Each point is reached from the start by the listed moves, each made 0, 1 or 2 times, or once backwards (-1), plus a little noise. Say if it took an odd or an even number of moves. Then give how often each move was made.

Moves:
(1): [18 -8  9 -2  4]
(2): [-11  16   2  29 -14]
(3): [ -2   6  14 -16  11]
Start: [10  3 -6  1  2]
Points:
[20 26 31 41 -6] => odd (2, 2, 1)
[30 16 44 -5 17] => odd (2, 1, 2)
[ 25  21  16  56 -17] => even (2, 2, 0)
[  8   7   9 -14  13] => odd (0, 0, 1)
[  5  28   8  60 -21] => odd (1, 2, 0)

Moves:
(1): [ 20   4  -5   7   4   8 -23]
(2): [ -4  10  -7  -3  -2   6 -14]
(3): [-2  8 15  3  6 12 12]
(4): [ -7 -10  -2  10   7   7  10]
(5): [ -3 -14  13   1  18   3 -15]
(6): [  1  -5  -4 -17 -18  10   4]
Start: [ 4 14 -1 -3 11 -3  5]
Points:
[-18   9  60 -10  49  12  11] => even (-1, 0, 2, -1, 2, 0)
[ 12  10 -14 -36 -41   9  42] => even (0, -1, 0, 0, -1, 2)
[-16 -14 -25  -8  19  26 -26] => odd (0, 2, -1, 2, 1, 1)

Moves:
(1): [-3 -2 -3 20  3 -6 -5 12 -4  0 -2  1 12]
(2): [ 1 11  2  0  1 -4  8  9 -4  9  8  1 -8]
(3): [ 10  -1  11  10  -9   2  -8 -20  -4  -4   2  -2  -1]
(4): [-12  -3   0   6   2   6  -6  -6   4   6   5   1   7]
(5): [-10   3  -1  -7   4 -13  -2  -2  -7   1  -5 -10  -1]
(6): [  0   9   6  -3  12   9   2  -2   0   1 -12  -4   2]
(7): [  0  -9   5   1 -17   6  15   7 -19  17 -10 -15  -7]
(8): [  6 -10  12  -4  -3   4  -9  13   8   1   1 -15  -9]
(9): [-7  2 14 -5 -5 -9  1 -7 11  4  0  3  9]
(10): [  9   8  -6   8   0  -1  -3 -11  12  12  -3  -4 -10]
(11): [ 9  0  4  0  6  0 -4 -2 -4  6  8  5 10]
Start: [  2   3   1  -5 -10  -6   7  -5 -14 -13   2   0   4]
Points:
[-60  18  24 -26 -18  -6  55  -8 -33  34 -51 -28  16] => odd (0, 0, -1, 1, 1, 2, 2, -1, 2, 0, -1)
[-18 -10  42  55 -22   7 -35 -33  39   2 -16  -8  41] => odd (2, -1, 1, 2, -1, 1, 0, 1, 2, 1, -1)
[ 15  48 -13 -16  17 -35  37  -7 -42  48 -20 -19  -7] => even (0, 1, -1, -1, 2, 1, 1, -1, 0, 2, 2)
[  6  20  16  46  15   2 -48 -38  -1  -6  12 -20  -1] => even (1, 1, 2, 2, 1, 1, -1, 1, -1, 1, 0)

Moves:
(1): [  4   8   2  -1  -2  -5   2   3 -11   2   0  -1   2  -5   4  -1]
(2): [ -7  10  -2   0   6   4  -4   0   1  -3   3   0  -2  -5   3 -11]
(3): [-1 -7 -5  5  4  4 -1 -8 -6  6  7 -1 -3  3  0  6]
(4): [ 1 -4  2  2  0 -4  7 -9 -2 -6 -9  1 -1  0  0 -7]
(5): [ 6 -1  3 -3 12 -5 -1 -1  2 -6  2  0  2 -3  1  3]
(6): [  0   2   2  -9   6   1   7  -2   0   0  -5 -13  -4   6  10   5]
(7): [10 -5  5  3  5  0  7  5 -4  3  9  2 -5 12 -4 -8]
(8): [ 5  1  4  1 -1  7 -3 -4  0  3  3  5 -2  3  6 -2]
(9): [ -5   3   4 -14  -5  -9  -7  -3   3   3  -5  -4 -13  -2  -6  -2]
(10): [-7 -6 -3  2  8 -1 -3 -2  2 -2 -2 10 -2  2  9  0]
(11): [ 1  1  1  7  6 -2 -4  4  3  5 -1 -3 -7 -7  4 -3]
(12): [ -2   6   9   0   2   2   0  -6   2   4  -6   6  -9   3 -10   1]
(13): [-6 -5 -8 -4  2  5  2 -2  1  8 -2 -4  1 -5  1 -5]
(14): [  7   0 -10   0   1   0  -5   2   1  -2  -2   1  -6  -3   0  -6]
Start: [-9  6  1 -7  3 11  0  2 -2 -1  0  1 -1  4  3 -4]
Points:
[ -4  45 -17 -11  25  21 -38 -13 -19  20   2 -11 -49 -32  46 -26] => odd (2, 2, 2, 0, 0, 1, -1, 2, 1, 0, 2, 0, 0, 2)
[-44  19  26 -19  21  -3 -45  -9  35  19 -16  19 -46 -20 -22   8] => odd (-1, 0, 0, -1, 1, -1, -1, 0, 2, 1, 2, 2, 0, -1)
[ -4  19 -40  -7  -8  17   5  32 -18  15  -6  -7   9 -22  12 -26] => odd (2, 0, -1, -1, -1, 0, 0, -1, -1, 0, 0, 0, 2, 2)
[-27  25   8 -30 -22  25 -10 -17 -35  57  25   1 -25   5 -28 -20] => even (2, 1, 2, -1, -1, -1, 1, 1, 2, -1, -1, 1, 2, -1)
[  8  12  -5  -2  35 -15 -37 -14 -25   0  12  36 -60  -8  16 -37] => even (2, 1, 2, 1, 1, -1, 1, 1, 2, 2, 1, 0, -1, 2)

Moves:
(1): [ 2  1  2 -1 -1  2  4  3  2  1 -2  1  1  0 -9  2 -3 -2 -3 -4]
(2): [  4  -1  -4  -8  -3   2 -13   1   1   5   2  -7   4   4  -7   6   4  -7
  -1  -3]
(3): [-1  4  5 -5 -6  2  9  0 -8 -8 -8 -2 -3  4  6 -1  1  2 -2  5]
(4): [ 4  5 -2  0  0  6  4 -2 -1  0 -1  7  3  4  9 -2 -2 -1 -2  2]
(5): [-11  -3   0   2   8   3   9   3   6 -10   2  -5  -7   5   0  -1  -4  -3
   6   4]
(6): [-3  2 -1  1 -6  3  5 -4  4  0 -5  3  0 -6 -4 -8 10  0 -2 -5]
(7): [  3   2  -5   2  -3   4   8   2 -10  -3  -1   1  -6  -9   3  11   2   5
   0   1]
(8): [ -1   0  -8  -3  -5   0  -2   3   6  -3   7  -9   4  10 -15   6  -3   5
  -1  -4]
(9): [  2  15  -8   5   2   5  -4   2   6 -12   2   2  -2 -10  -5   9  -8   9
 -10   3]
(10): [-2  1  1  4 -4 -1 -6  4 -2 -9  4  6 -1 -1  1 -2 -7 -2  2 -3]
(11): [ -1  -3  -4  -5  -1  -6   1   4   3   6  -5   3  -4   4   2 -10  -1  -2
   1   0]
(12): [-1  5 -2 -2  1 -4 -3  0 -1  0  0 -3  4 -2 -6  2 -3 -1  2 -7]
(13): [ 17 -12  -1   4  -5  -5  -5  -8  -6 -10  -2   4  10   0  -5  -2  -5  -8
  -5  -9]
(14): [  2  -2  -5  -1  -1  -3  -1  -3  -1  -4  -1   1   2   1 -13  12  -5   4
  10   3]
(15): [ 9  3 -2  3  4 -2  0 -3 -1 -1 -2 10 -8 10 -4 -4 -7  1  1 -9]
(16): [-5  3  0 -3  9  7  2  0 -2  1  4 -2 -4 -1 -1 -5 -3  3  3  4]
(17): [ -1  -5  -1 -11   0  -2  -4  -1   9   3   0  -2   1  -2  -4   2   9   5
  -4 -12]
(18): [-2  0 -3 -1  2  1 -1  0 -2  0  2  4  5  0 -1  1  6  0 -9 -2]
(19): [-3 -5 -2  4 -4  2 -3 -8  0  0 -8  1  2  4  1 -3 -6  1  1  0]
(20): [ -1  -3  -2   2  -3   2   3   6  -1  -3 -12  -4   6  -7  -2   4   9   9
   0   0]
Start: [-3  3 -3  2  9  5  1 -8  4 -4  5 -4 -2  0 -6 10 -1 -2  7 10]
Points:
[ 20 -10 -47   1 -32  34 -16  -3  -3 -27 -40  20  13 -23  10   5  19   7
 -33 -17] => odd (0, 2, 0, 2, 0, 1, 2, 0, 1, 2, 2, -1, 1, -1, 0, 0, 1, 1, 2, 2)
[ 39  10 -10 -33  -4   8 -42   7 -11 -29   8 -30  35 -25 -60  42 -17  -7
 -11 -24] => even (2, 2, 1, 0, -1, -1, 0, 0, 1, 1, 0, 2, 2, 0, -1, 2, 1, -1, -1, 1)
[ -5  35  -3  -9   8   7  15  -6  -3 -29 -11  -9 -19  32 -40  42 -18   0
  22  -7] => odd (1, 1, 2, 0, 1, 0, 0, 0, 0, 0, -1, 2, -1, 1, 2, -1, 0, 0, 0, 0)
